Every row gives one point. Each copy is the shape, with its points in the same order, turned, moved and blurred by noise. Is it also mirrored, or only turned?

Shape (7 x 3):
[[-0.73  0.06 -0.44]
 [-0.36  0.16 -0.06]
 [ 0.28  0.13  0.13]
 [ 0.13 -0.16  0.13]
 [ 0.12 -0.39  0.12]
 [ 0.13 -0.08 -0.25]
 [-0.32  0.11 -0.27]]
Copy 1, 7 rows:
[[ 0.15  0.38 -0.64]
 [ 0.01  0.32 -0.12]
 [-0.21 -0.07  0.37]
 [ 0.09 -0.17  0.26]
 [ 0.26 -0.29  0.23]
 [-0.14 -0.23 -0.07]
 [-0.06  0.19 -0.26]]
Copy 1 is: mirrored
Copy 2, 7 rows:
[[-0.71  0.31 -0.29]
 [-0.26  0.16 -0.09]
 [ 0.27 -0.18 -0.03]
 [ 0.07 -0.37 -0.02]
 [-0.08 -0.54 -0.06]
 [-0.03 -0.25 -0.39]
 [-0.30  0.14 -0.26]]
Copy 2 is: only turned

Shape, 9 rows:
[[ 0.16 -0.17 -0.07 -0.12]
 [-0.02 -0.40 -0.29 -0.28]
 [ 0.18  0.20  0.26 -0.54]
 [-0.03 -0.43  0.45  0.29]
 [ 0.17  0.11  0.28  0.23]
 [-0.05  0.10  0.05 -0.01]
 [-0.30 -0.33  0.00  0.39]
 [-0.28 -0.54  0.04  0.27]
 [ 0.04  0.07  0.09 -0.17]]
Copy 1:
[[ 0.18 -0.21  0.06 -0.10]
 [ 0.05 -0.45 -0.14 -0.33]
 [ 0.04  0.11  0.54 -0.27]
 [ 0.08 -0.57  0.30  0.51]
 [ 0.17 -0.02  0.26  0.43]
 [-0.06 -0.03  0.11  0.13]
 [-0.16 -0.51 -0.14  0.39]
 [-0.06 -0.68 -0.17  0.29]
 [ 0.04  0.00  0.28 -0.04]]
Copy 1 is: only turned
Copy 2:
[[ 0.37 -0.01 -0.09 -0.24]
 [ 0.45 -0.12 -0.36 -0.42]
 [ 0.32 -0.46  0.41 -0.22]
 [-0.04  0.45  0.17 -0.53]
 [ 0.01  0.15  0.24  0.02]
 [ 0.03 -0.12  0.00 -0.14]
 [-0.19  0.33 -0.33 -0.35]
 [-0.06  0.37 -0.33 -0.53]
 [ 0.19 -0.19  0.11 -0.13]]
Copy 2 is: mirrored
Copy 3 (9 x 4):
[[ 0.11 -0.13 -0.17 -0.02]
 [ 0.01 -0.33 -0.54 -0.19]
 [ 0.50  0.16  0.04 -0.32]
 [-0.01 -0.67  0.37 -0.04]
 [ 0.15 -0.18  0.38  0.20]
 [-0.04  0.03  0.14  0.06]
 [-0.42 -0.42  0.16  0.05]
 [-0.38 -0.56  0.05 -0.02]
 [ 0.19 -0.02  0.00 -0.16]]
Copy 3 is: only turned
Copy 4, 9 rows:
[[ 0.23  0.05 -0.01  0.01]
 [ 0.21  0.33 -0.05 -0.28]
 [ 0.37 -0.42 -0.28 -0.24]
 [ 0.07 -0.17  0.70  0.01]
 [ 0.04 -0.39  0.20  0.28]
 [-0.06 -0.21 -0.03  0.02]
 [-0.30  0.13  0.48  0.02]
 [-0.16  0.24  0.58 -0.13]
 [ 0.11 -0.23 -0.07 -0.05]]
Copy 4 is: mirrored

Shape, 11 rows:
[[ 0.07  0.06  0.40 -0.29 -0.21 -0.30]
 [ 0.24  0.23 -0.02  0.06 -0.01  0.46]
 [ 0.05  0.04  0.21  0.36 -0.18  0.31]
 [ 0.13 -0.19 -0.21  0.39 -0.04  0.36]
 [-0.14  0.24 -0.03  0.50  0.32  0.11]
 [-0.38  0.03  0.27 -0.28 -0.33 -0.16]
 [ 0.35  0.05 -0.35 -0.07 -0.28  0.28]
 [ 0.13 -0.14 -0.36  0.21 -0.21 -0.18]
 [-0.06  0.12  0.09  0.42 -0.33  0.43]
 [-0.33  0.58  0.40 -0.30  0.03 -0.36]
 [-0.21  0.18  0.15 -0.16  0.31  0.09]]
Copy 1 (11 x 6):
[[-0.11 -0.07  0.11 -0.44  0.18 -0.46]
 [ 0.24  0.20 -0.04 -0.09  0.03  0.37]
 [-0.02  0.15  0.11  0.22  0.27  0.14]
 [ 0.11 -0.14 -0.07  0.33  0.08  0.36]
 [-0.01  0.29  0.18  0.41 -0.36  0.06]
 [-0.46  0.04 -0.25 -0.23  0.23 -0.41]
 [ 0.35 -0.13 -0.36 -0.09  0.16  0.27]
 [ 0.23 -0.37 -0.26  0.23 -0.02 -0.10]
 [-0.06  0.31 -0.05  0.33  0.35  0.19]
 [-0.28  0.45 -0.01 -0.47 -0.26 -0.58]
 [-0.30  0.10  0.07 -0.24 -0.34  0.06]]
Copy 1 is: mirrored
Copy 2, 11 rows:
[[ 0.21  0.56  0.18  0.11  0.16 -0.36]
 [ 0.29 -0.03  0.31 -0.54 -0.13  0.00]
 [-0.01 -0.05  0.49 -0.22 -0.25 -0.13]
 [ 0.16 -0.42  0.29 -0.14 -0.16  0.13]
 [-0.24 -0.33  0.13 -0.44  0.07 -0.30]
 [-0.14  0.58  0.23  0.18  0.20 -0.06]
 [ 0.47  0.04  0.02 -0.27 -0.23  0.26]
 [ 0.14 -0.15 -0.20  0.15 -0.19  0.01]
 [-0.17 -0.11  0.47 -0.29 -0.38  0.09]
 [-0.24  0.71  0.05 -0.28  0.32 -0.48]
 [-0.02  0.13  0.22 -0.36  0.47 -0.21]]
Copy 2 is: mirrored
Copy 3, 11 rows:
[[ 0.14 -0.08  0.31 -0.41 -0.31 -0.01]
 [ 0.13  0.11 -0.02  0.17  0.20  0.53]
 [ 0.03 -0.02  0.13  0.51 -0.14  0.32]
 [-0.03 -0.03 -0.31  0.53  0.02  0.21]
 [-0.05  0.24  0.12  0.56  0.44  0.00]
 [-0.31  0.14  0.41 -0.15 -0.39  0.00]
 [ 0.04  0.22 -0.43  0.05 -0.22  0.37]
 [-0.04  0.14 -0.42  0.22 -0.25 -0.16]
 [-0.02  0.16  0.14  0.59 -0.20  0.39]
 [-0.03  0.42  0.67 -0.37  0.04 -0.17]
 [-0.21  0.11  0.28 -0.12  0.30  0.21]]
Copy 3 is: only turned
Copy 4, 11 rows:
[[ 0.16  0.10  0.54 -0.02 -0.17 -0.12]
 [ 0.26 -0.03 -0.42 -0.01 -0.31 -0.24]
 [ 0.08 -0.04 -0.22  0.37 -0.44 -0.12]
 [ 0.07 -0.19 -0.50  0.35 -0.15  0.09]
 [-0.22  0.14 -0.40  0.42 -0.02 -0.40]
 [-0.21  0.23  0.41 -0.08 -0.34  0.10]
 [ 0.43  0.02 -0.38 -0.08 -0.09  0.19]
 [ 0.16  0.13 -0.17  0.32  0.17  0.33]
 [ 0.04  0.08 -0.37  0.38 -0.58 -0.01]
 [-0.20  0.56  0.47 -0.16 -0.18 -0.47]
 [-0.25  0.00 -0.01 -0.12 -0.08 -0.40]]
Copy 4 is: mirrored

Shape, 14 rows:
[[ 0.07  0.14  0.04 -0.38 -0.11 -0.51 -0.13  0.19]
 [-0.06  0.17  0.05 -0.08 -0.10  0.03  0.32 -0.24]
 [ 0.15  0.01  0.05 -0.15 -0.62  0.00  0.02 -0.25]
 [-0.08  0.36 -0.03 -0.65  0.58 -0.12  0.04 -0.25]
 [ 0.09 -0.16 -0.17 -0.41  0.33 -0.10 -0.03  0.11]
 [ 0.28  0.18 -0.16 -0.10 -0.42  0.17  0.54 -0.03]
 [ 0.06  0.00  0.13  0.62 -0.04  0.04  0.19 -0.02]
 [-0.14  0.16 -0.39  0.04 -0.37 -0.16  0.00 -0.11]
 [ 0.15  0.16  0.68  0.48 -0.22  0.11  0.29  0.37]
 [-0.11  0.00 -0.36 -0.19  0.19 -0.47  0.00 -0.04]
 [ 0.03 -0.10  0.22  0.45 -0.29 -0.07  0.31  0.14]
 [-0.06 -0.22 -0.07 -0.20 -0.30  0.11  0.21 -0.07]
 [ 0.39 -0.18  0.16  0.61  0.08 -0.24  0.20 -0.04]
 [ 0.46  0.31  0.09 -0.43  0.24  0.24 -0.32  0.33]]
Copy 1 (14 x 8):
[[-0.05  0.22  0.17 -0.19 -0.39 -0.42 -0.02  0.06]
 [-0.10  0.09  0.31 -0.26  0.09  0.30  0.00  0.07]
 [ 0.20  0.12  0.45 -0.30 -0.47  0.32 -0.20  0.39]
 [-0.12  0.15 -0.18 -0.65  0.10 -0.28  0.14 -0.43]
 [-0.01 -0.06 -0.27 -0.41 -0.01 -0.23 -0.07  0.16]
 [ 0.06  0.41  0.49 -0.33  0.21  0.36 -0.01  0.46]
 [ 0.17 -0.19  0.36  0.33  0.16  0.19 -0.01  0.15]
 [-0.28  0.16  0.31 -0.04 -0.26  0.16 -0.44  0.17]
 [ 0.41  0.08  0.45  0.54  0.02  0.15  0.49  0.28]
 [-0.35 -0.01  0.00 -0.15 -0.13 -0.38 -0.31  0.04]
 [ 0.08 -0.08  0.47  0.42  0.09  0.14  0.13  0.43]
 [-0.14 -0.11  0.24 -0.31 -0.22  0.17 -0.02  0.41]
 [ 0.30 -0.28  0.52  0.30  0.33 -0.14 -0.16  0.26]
 [ 0.57  0.36 -0.53 -0.21 -0.07 -0.15  0.00  0.09]]
Copy 1 is: mirrored
Copy 2 (14 x 8):
[[-0.16 -0.14  0.41 -0.29  0.05  0.02  0.35  0.35]
 [ 0.05  0.34  0.21 -0.08 -0.22  0.08  0.05 -0.21]
 [ 0.18 -0.10  0.26 -0.03 -0.47  0.38  0.29 -0.10]
 [-0.60  0.30  0.18 -0.48  0.35  0.01  0.10 -0.17]
 [-0.12 -0.01 -0.03 -0.53  0.33  0.03 -0.05  0.06]
 [ 0.49  0.51  0.10 -0.20 -0.24  0.38  0.24  0.00]
 [ 0.44  0.11  0.15  0.53  0.05  0.01 -0.15 -0.09]
 [-0.01  0.13 -0.13  0.14 -0.26  0.23  0.25  0.26]
 [ 0.58  0.17  0.87  0.33  0.00  0.02 -0.31  0.03]
 [-0.22 -0.02 -0.16 -0.15  0.19 -0.14  0.30  0.22]
 [ 0.53  0.05  0.31  0.33 -0.15 -0.11 -0.11  0.11]
 [ 0.19  0.10 -0.04 -0.26 -0.37  0.14 -0.02  0.00]
 [ 0.62 -0.09  0.16  0.37  0.25 -0.06  0.17 -0.11]
 [-0.04  0.02  0.44 -0.43  0.55  0.65 -0.04  0.13]]
Copy 2 is: mirrored
Copy 3:
[[ 0.20  0.24 -0.15 -0.13  0.05 -0.56 -0.28  0.33]
 [-0.09  0.06  0.08 -0.13 -0.04 -0.26  0.27 -0.12]
 [ 0.13  0.06  0.12 -0.27 -0.48 -0.24 -0.16 -0.14]
 [ 0.14  0.30 -0.25 -0.21  0.75 -0.47  0.10 -0.23]
 [ 0.23 -0.10 -0.42 -0.04  0.38 -0.20 -0.09  0.09]
 [ 0.22 -0.07 -0.08 -0.22 -0.44 -0.31  0.46 -0.06]
 [-0.04 -0.07  0.34  0.42 -0.20  0.07  0.27  0.15]
 [-0.11  0.22 -0.26  0.13 -0.37 -0.32 -0.07 -0.13]
 [ 0.07  0.07  0.60 -0.02 -0.26  0.11  0.39  0.65]
 [-0.02  0.03 -0.39  0.24  0.20 -0.54 -0.16  0.03]
 [-0.10 -0.17  0.30  0.18 -0.34 -0.06  0.20  0.37]
 [-0.06 -0.19 -0.14 -0.28 -0.21 -0.10  0.01 -0.05]
 [ 0.19 -0.32  0.43  0.55 -0.12 -0.16  0.11  0.22]
 [ 0.76  0.39 -0.18 -0.22  0.30  0.03  0.01  0.17]]
Copy 3 is: only turned
Copy 4, 14 rows:
[[-0.06 -0.50  0.41 -0.16 -0.06  0.01  0.07 -0.13]
 [-0.15  0.07  0.00  0.11 -0.01 -0.20  0.43 -0.16]
 [-0.01  0.05  0.02 -0.06 -0.51 -0.25  0.24 -0.37]
 [-0.28 -0.13  0.29 -0.17  0.72  0.07  0.46 -0.42]
 [-0.12 -0.37 -0.14 -0.21  0.33  0.29  0.19 -0.18]
 [ 0.05  0.29 -0.08 -0.15 -0.30 -0.13  0.56  0.14]
 [ 0.03  0.10 -0.29  0.54 -0.03 -0.33 -0.01  0.15]
 [ 0.08  0.03  0.17  0.25 -0.37  0.25  0.21 -0.23]
 [-0.28  0.05 -0.15  0.33 -0.09 -0.74 -0.11  0.46]
 [ 0.07 -0.37  0.15  0.15  0.11  0.32  0.30 -0.23]
 [-0.04 -0.08 -0.21  0.46 -0.29 -0.37  0.19  0.25]
 [-0.18 -0.07 -0.29 -0.06 -0.26  0.02  0.41 -0.11]
 [ 0.43 -0.19 -0.35  0.42  0.09 -0.44 -0.02  0.05]
 [-0.11  0.02  0.09 -0.66  0.38 -0.11 -0.21 -0.01]]
Copy 4 is: mirrored

Shape:
[[ 0.67  0.03  0.10 -0.08  0.01  0.39  0.36 -0.16  0.25]
 [-0.25 -0.27  0.00 -0.23 -0.01  0.03 -0.18  0.21  0.22]
 [ 0.32  0.16 -0.33 -0.17 -0.44 -0.13 -0.15  0.44  0.48]
 [-0.12 -0.25  0.00  0.26 -0.17 -0.21  0.12 -0.18  0.03]
 [ 0.67  0.06  0.04  0.52 -0.07  0.12 -0.18 -0.29  0.26]
 [ 0.45  0.31  0.28  0.01  0.08 -0.07  0.34 -0.18  0.16]
 [ 0.16  0.01  0.29  0.23 -0.16  0.15  0.28 -0.27  0.17]
 [-0.06  0.15  0.28 -0.07  0.15  0.10 -0.08 -0.03 -0.22]
 [ 0.58 -0.15 -0.29 -0.25  0.26  0.21 -0.35  0.08  0.17]
 [-0.07  0.61 -0.44  0.13 -0.60 -0.18  0.19 -0.12  0.24]
 [-0.26  0.04 -0.06  0.24 -0.02  0.12  0.45  0.07  0.06]
 [ 0.13 -0.26  0.26 -0.24  0.37 -0.08 -0.24 -0.12  0.47]
 [ 0.25  0.21 -0.20 -0.18 -0.40  0.33 -0.10  0.03 -0.22]
 [ 0.05  0.17  0.38  0.31 -0.21  0.34  0.31 -0.31  0.12]]
Copy 1 (14 x 9):
[[ 0.50 -0.15  0.36  0.19 -0.04  0.02  0.45  0.31 -0.32]
 [ 0.05  0.10 -0.03 -0.13  0.03  0.47 -0.21  0.03  0.26]
 [ 0.32  0.30  0.24 -0.13 -0.17 -0.25 -0.30  0.51  0.35]
 [-0.38 -0.21 -0.07  0.07 -0.10 -0.03 -0.01 -0.02 -0.04]
 [ 0.28 -0.43  0.44  0.42  0.06 -0.43 -0.10  0.09 -0.22]
 [ 0.22  0.03  0.35 -0.11  0.13 -0.29  0.43  0.00 -0.28]
 [-0.13 -0.11  0.33  0.23 -0.03 -0.07  0.32  0.02 -0.19]
 [ 0.01  0.12  0.02  0.07  0.46  0.16  0.04 -0.13 -0.21]
 [ 0.80 -0.22  0.01  0.06  0.11  0.12 -0.28  0.20 -0.07]
 [-0.13  0.52 -0.09  0.28 -0.15 -0.62  0.15  0.28  0.27]
 [-0.29 -0.05 -0.10  0.09  0.17  0.06  0.41  0.21  0.20]
 [ 0.38 -0.19  0.27 -0.17 -0.02  0.33 -0.10 -0.41  0.07]
 [ 0.21  0.35 -0.08  0.35  0.13 -0.02 -0.12  0.48 -0.25]
 [-0.21 -0.01  0.41  0.45  0.10  0.02  0.46  0.03 -0.19]]
Copy 1 is: only turned
Copy 2 (14 x 9):
[[-0.27  0.27 -0.38  0.16 -0.36  0.66  0.25  0.13 -0.09]
 [-0.25 -0.23  0.27 -0.04  0.08  0.09 -0.17  0.20  0.22]
 [ 0.24  0.04  0.12  0.07 -0.40  0.10 -0.01  0.81  0.17]
 [ 0.02 -0.18 -0.04  0.30 -0.09 -0.10  0.08 -0.23  0.19]
 [ 0.05  0.41 -0.52  0.61  0.02  0.17  0.11  0.21 -0.16]
 [-0.14  0.36 -0.33 -0.08 -0.34  0.15  0.31 -0.05 -0.24]
 [-0.02  0.19 -0.08  0.26 -0.14  0.30  0.21 -0.26 -0.13]
 [-0.17 -0.15 -0.17 -0.20  0.11  0.10 -0.11 -0.09 -0.29]
 [-0.43  0.02 -0.48  0.11 -0.02  0.29 -0.22  0.66  0.15]
 [ 0.84  0.13 -0.06 -0.07 -0.46  0.09 -0.06  0.08  0.19]
 [ 0.17 -0.20 -0.02 -0.10  0.02  0.28  0.35 -0.24  0.20]
 [-0.66  0.31  0.03  0.04  0.08 -0.03 -0.14  0.15  0.15]
 [ 0.20 -0.29 -0.26  0.05 -0.29  0.48 -0.28  0.28 -0.22]
 [ 0.11  0.21 -0.05  0.20 -0.06  0.46  0.21 -0.38 -0.27]]
Copy 2 is: mirrored
Copy 3, 14 rows:
[[-0.09 -0.03  0.15  0.21  0.22 -0.12  0.74 -0.44  0.01]
 [ 0.02  0.13  0.18 -0.19 -0.21  0.29  0.02 -0.14  0.36]
 [ 0.61  0.18  0.15 -0.13 -0.56  0.18  0.49 -0.34 -0.04]
 [-0.18 -0.41  0.04  0.22 -0.16  0.24  0.02 -0.06  0.02]
 [ 0.39 -0.26 -0.12  0.51  0.26  0.24  0.50 -0.19 -0.18]
 [-0.26 -0.01  0.18  0.22  0.11  0.32  0.51 -0.43 -0.40]
 [-0.23 -0.21  0.19  0.43 -0.02  0.24  0.39 -0.03 -0.05]
 [-0.17  0.17  0.24  0.08  0.13  0.26 -0.10 -0.02 -0.19]
 [ 0.40  0.30 -0.20 -0.08  0.33 -0.09  0.28 -0.43  0.17]
 [ 0.12  0.16 -0.10  0.50 -0.90  0.28  0.43 -0.07 -0.37]
 [-0.41 -0.11  0.01  0.03 -0.35  0.26  0.37  0.23 -0.01]
 [ 0.03  0.05  0.04 -0.05  0.28  0.50  0.01 -0.53  0.38]
 [ 0.19  0.33  0.20  0.29 -0.25 -0.40  0.16 -0.06 -0.25]
 [-0.33 -0.12  0.29  0.62  0.05  0.23  0.47  0.11 -0.13]]
Copy 3 is: mirrored
Copy 4, 14 rows:
[[ 0.30 -0.18  0.09  0.55 -0.57  0.43  0.03  0.13 -0.12]
 [-0.16 -0.29  0.12  0.05  0.21 -0.13 -0.19  0.02 -0.08]
 [ 0.42 -0.08 -0.22  0.54  0.17 -0.29 -0.43  0.38 -0.08]
 [ 0.03 -0.35 -0.21  0.25  0.02 -0.18  0.28 -0.38  0.04]
 [ 0.43 -0.14 -0.31  0.69 -0.23  0.21  0.11 -0.31 -0.56]
 [ 0.59 -0.12  0.26  0.45 -0.41  0.09  0.13 -0.23 -0.01]
 [ 0.16 -0.26 -0.02  0.44 -0.39  0.12  0.01 -0.42  0.04]
 [ 0.17 -0.07  0.19 -0.20 -0.26 -0.05  0.05 -0.27 -0.20]
 [ 0.21 -0.13  0.03  0.29  0.02  0.22  0.09  0.48 -0.66]
 [ 0.28  0.40 -0.33  0.56 -0.19 -0.60 -0.04 -0.09  0.27]
 [ 0.09  0.00 -0.13  0.12 -0.07  0.10  0.12 -0.28  0.41]
 [-0.01 -0.39  0.52  0.39  0.17  0.09  0.01 -0.11 -0.40]
 [ 0.16  0.01 -0.31  0.08 -0.51 -0.23 -0.10  0.23 -0.22]
 [ 0.11 -0.06 -0.07  0.39 -0.55  0.16 -0.02 -0.57  0.05]]
Copy 4 is: mirrored
